Rows are points. Examples show where two turns around zero, p and q, send a point. Write where each new point lands after one turn and then the other. Backwards means that the second turn is done in reverse. Each puzzle has new turns, and all numbers are rounded.
In the rows, zero is written as 128.

Turn p:
[128 115] => [141 125]
[94 88] => [157  85]
[129 123] => [133 128]
[169 133] => [134 169]
[119 181] => [ 75 133]
Turn q:
[103 135] => [105 141]
[186 130] => [185 116]
[138 137] => [140 134]
[89 91] => [ 81 101]
[125 146] => [129 146]
Where do these land?
q, then p: [119 167] => [ 90 139]
q, then p: [102  84] => [154  84]
p, then q: [147 155] => [114 158]
p, then q: [143 106] => [155 130]

Turn p:
[114 122 169] => [102 163 133]
[113 119  52] => [140  61  90]
[151 120 162] => [121 149 163]
[139 157 115] => [161 129 122]
[124 122 141] => [117 137 132]
Turn q:
[116 168 148] => [144 150 166]
[158  93 122] => [135 108  86]
[118 124 168] => [151 104 153]
[120 127  75] => [ 83 150 108]
Where do these land?
q, then p: [176 122 117] => [163  93 125]
q, then p: [169 138 144] => [163 111 152]
p, then q: [ 85 139 117] => [ 90 150 114]
q, then p backwards: [ 82 112 133] => [143  82 125]

Turn p:
[159 103 151 126 145 123] => [148 107 167 123 120 127]
[137 132 134  96 136  94] => [131 137 137 102  89 122]
[ 94 116 104  94 107 155] => [113 137  98  88 159 147]
[146 111  89 192  85 161] => [158  93  86 167 184 102]
[ 82 124 163 105 146 177] => [ 90 140 149 118 158 188]
[152 172  91 128 114 110] => [156 164  96 139 110  98]
[122 144 166 153 114  96] => [117 108 123 162  86 139]
[132 123 126 131 179 107] => [111 138 169 128 117  98]
Turn q:
[122 113 141 152 109 123] => [100 130 134 149 128 118]
[135  96 115 108  88  79] => [100 105 118 104 141  69]
[136 143 156 157 170  97] => [149 165 102 165 156 125]
[131  85 174 127 149 179] => [153 106 186 178 124 136]
[135 148 114  67 102 105] => [141 131 130  63 121  95]
[106 156  77 168 129 126] => [ 94 132  83 116 129 174]
[164 117  94 165 114 159] => [113  94 100 152  82 144]
[107 157 130 103 170 135] => [165 148 135 108 151 159]
[118 136 152 105 121 149] => [138 140 165 118 119 130]
Where do these land?
q, then p: [ 86 103 140 152 159 148] => [111 123 168 162 162 143]
p, then q: [143  95 167 111  77 147] => [152  67 153 143  97 129]
q, then p: [168 157 170 145 116  80] => [129 155  91 159  81  87]
q, then p backwards: [174  96 141  98 159 115] => [185 111 106 159 111 122]
p, then q: [122 170  96 141 127 125] => [114 150  85 114 128 144]
q, then p: [156 155  93 124 109 103] => [134 145  90  90 125 106]
q, then p: [112 102  94 145 106 141] => [ 95 104 123 107 157 139]
p, then q: [119 150 112 128 174 163] => [149 181 124 135 141 153]
p, then q: [ 73 125 140 109 126 130] => [117 121 161 101 141 166]

Turn p:
[132 115 100 157 151 118 131 127] => [129 132 106 128 134  99 160 123]
[108 159 123  95 107 114 138 156] => [133 128 131 116  88 123  81 128]
[ 95 149 172 131  90 102 149 114] => [119 106 181 129  81 142 127 149]
[177 109 136 160 172 128  96 123] => [107 159 115 140 188 114 159 146]
[110 130 140 126 149 144 133 132] => [102 118 115 133 123 141 127 121]
[137 137 116 112 111 138 172 132] => [145 149 134 116 100 143 125  97]
[ 95 152 152  90 105 121 107 113] => [121  91 162 132 120 136  81 134]
[156 132 105 154 164 144  90  99] => [123 135 115 167 182 101 146 116]
[142  81 128  94 132 108 137 108] => [135 120 144  74 157 132 137 114]
[127 116 110 160  99 164 127 176] => [166 140  78 145 108 152 136 152]
Turn q:
[103 134 158 126 113 156 142 150] => [ 93 101 131 114 127 150 152 136]
[143 104 131 141 146 116  80  76] => [159 130 120 163 135 123 101  69]
[132 134 118 123 130  31 133 150] => [159 118 156 145 168  73 100 178]
[118 135 119 118 158 134 123  92] => [135 146 115 117 139 110 136  91]
[141 144 135 103 100 154 142 156] => [111 125 151  95 104 152 130 149]
[149 147 146 138 126 130 150 163] => [119 136 144 122 144 158 132 164]
[104 146 113 138 144 151  89 132] => [129 116  80 105 134 136 112 112]
[140 109 115 147 108 147 145  72] => [106 163 129 164  96 121 130  94]
[121  99 117 118 127 131 148 161] => [142 115 127 129 107 126 158 159]
Where do these land?
p, then q: [149 115 179 155 162 114 116 141] => [109 110 103  93 153 122 165 161]
q, then p: [109 111  99 139 109 124 137 107] => [151 118 139 129 104  99 138 144]
p, then q: [113 180  94 152 170 141  99 127] => [125 132  84 177 150  88  98 139]
p, then q: [110 137 124 112 124 107 115 137] => [146 101 134 132 123 121 113 130]
p, then q backwards: [160 136 108  89 113 132 137 142] => [163 151 109 117 145 127 102 109]
p, then q: [131 101 145 131 139 124  96 118] => [153 121 115 122 142 132 162 137]
q, then p: [124 102 122 146 120 122 145 170] => [144 150  93 118 106 140 141 146]
p, then q: [149 127 194  74 124 185 167 120] => [ 85 120 101  84 113 175 148  56]
q, then p: [112 118 108 135 117 112 166 103] => [123 126 144 126  86  99 138 145]
p, then q: [123 153 108 146 102 118 102 116] => [141 127 137 166 144 143 107 147]

Turn p:
[100 134  81 148 152 121 138 128 151  93 117] => [104 142 117 144  88 108 168 156 119 116 111]
[142 109 137  99 102 129 112 125 140 143 132] => [145 110 112 121 126 127  95 100 126 125 132]
[135 150 133 132 123 123 105 129 128  71 143] => [129 129 151 110 120  84 156 115 148 109 136]
[133  90 158 117 119 147 138 108 118 147 137] => [141  89 138 144 146 147 107 114 112 142 139]
[132 118 131 118 108 162 143 136 114 161 149] => [140 110 127 115 125 172 119 113 126 154 143]
[126 162 135 132 152  91 111 108 121  99 154] => [ 87 144 139 125 152  88 149 116 145 114 139]
[129 144 106 161 145 108 164 151 167 111 106] => [137 181 122 163 103 116 157 146 126 134 105]
[146 104 117 117 123 116 141 142 101 156 120] => [139 126 108 112 146 137 110 136 107 161 118]
[137 174 127 115 153 125 121  94 115 103 115] => [108 124 123 124 161 116 164 127 158  96 110]
[108 143 107 168 108 122 124 121 151 120 120] => [119 159 142 130  98 132 141 128 105  98 121]
[110 117 155  98 114 129 128 147 118 150 127] => [128 112 137 122 127 141  84 125 145 148 122]
[129 106 139 139 126 144 127 139 112 149 107] => [149 120 136 125 136 149 110 153 115 133 130]
[139 112 139 120 140 148 109 137 128 162 136] => [140 116 111 128 137 147 104 136 133 132 161]
Turn q:
[131 140 140 174 147 106 127 225 126 118 109] => [ 87  92 196 178 129 175 127 124 155 120 125]
[154 108 131 116  92 138 135 108 119 107 119] => [142 127  96 112 138 126 121 110 127  94 103]
[134 153 144 110 131 144 105 139 121 118 117] => [124 141 137 118 131 137 105 116 145 113 157]
[137 155 129 148 153 147 129 144 110 123 174] => [135 120 153 143 125 137 137 153  99 105 170]
[113 122 120 116 112 151 126 115 117 149 124] => [121 152 124 115 117 104 115 129 115 125 117]
[102 112 147 130 117 124 136 111 127 128 120] => [117 125 124 116 151 101 131 123 128 138 114]
[130 149 128 146 125 128 105 122 142 116 127] => [145 123 136 139 122 116 134 115 148 123 147]
[104 156 109 111 139 126 131 131 130 121 163] => [122 123 133 106 104 125 147 158 127 130 160]
[116 105 100 129 128 136 124 112 109 127 137] => [124 116 107 129 108 106 117 137 106 128 121]
[165 102 141 111 105  87 128 120 115 169 124] => [166 130 135 105 139 154 104 123 115 149  77]
[110 152 120 118 153 123 140 102 131 127 106] => [125 145 107 133 136 116 127 155 153 149 144]
[152 147 134 130 116 130 137 131 154 136 117] => [145 153 134 134 131 145 145 118 146 120 121]
[116  63 121 125 145 125 139 105 163 125 125] => [111 118  83 135 132 121 152 101 102 168 107]
Where do these land?
p, then q: [154 122  98 115 100 102 157 150 131  92 124] => [158 151 118 120 132 139 107 154 158 141  83]
q, then p backwards: [132 106  97 119 137 134 127 152 116 118 116] => [ 93 119 111 111 126 131 130 118 146 147 126]
q, then p: [105 154 146 141 156 132 129 112 134 137  93] => [104 173 122 150 128 131 122 131 139 123 156]
q, then p: [146 122 140 139 121 106 111  90 120 175 134] => [153 146 104 112 184 129 115 131 132 120 132]
p, then q: [139 101 106 141 103 121 123 162 143 114 115] => [158 126 140 110 118 148 102 133 143 105 103]
p, then q: [131 125 149 132 136 116 129 143 120 162 149] => [139 140 151 128 115 121 125 128 108 143 159]
p, then q: [108 132 140 143 139 167 160 112 125  96 114] => [104 134 133 150 171 134 149 113 119 110 100]
q, then p backwards: [148 143 132 129 135 127 114 108 151 172 154] => [157 117 130 166 107 134 149 160 132 125 133]
q, then p: [138 118  93 152 125 101 108 152 118 114 143] => [166 111 148 126 117 125 109 124  88 130 131]
p, then q backwards: [109 150 152 122 110 123 110  98 132 180 152] => [146 120 161 103 142 155 109 170 116 109 102]
p, then q: [105 114 135 118 147 128 136 118 141 100 121] => [119 105 141 142 139 119 139 116 135 136  99]
q, then p: [102 149 140 106 136 167 143 117 115 114 119] => [ 85 141 127 120 106 107 138 127 157 137 133]
p, then q: [148 128 138 108 119 140 117 150 119  92 132] => [149 129 114 111 135 159 140 114 128 147 108]
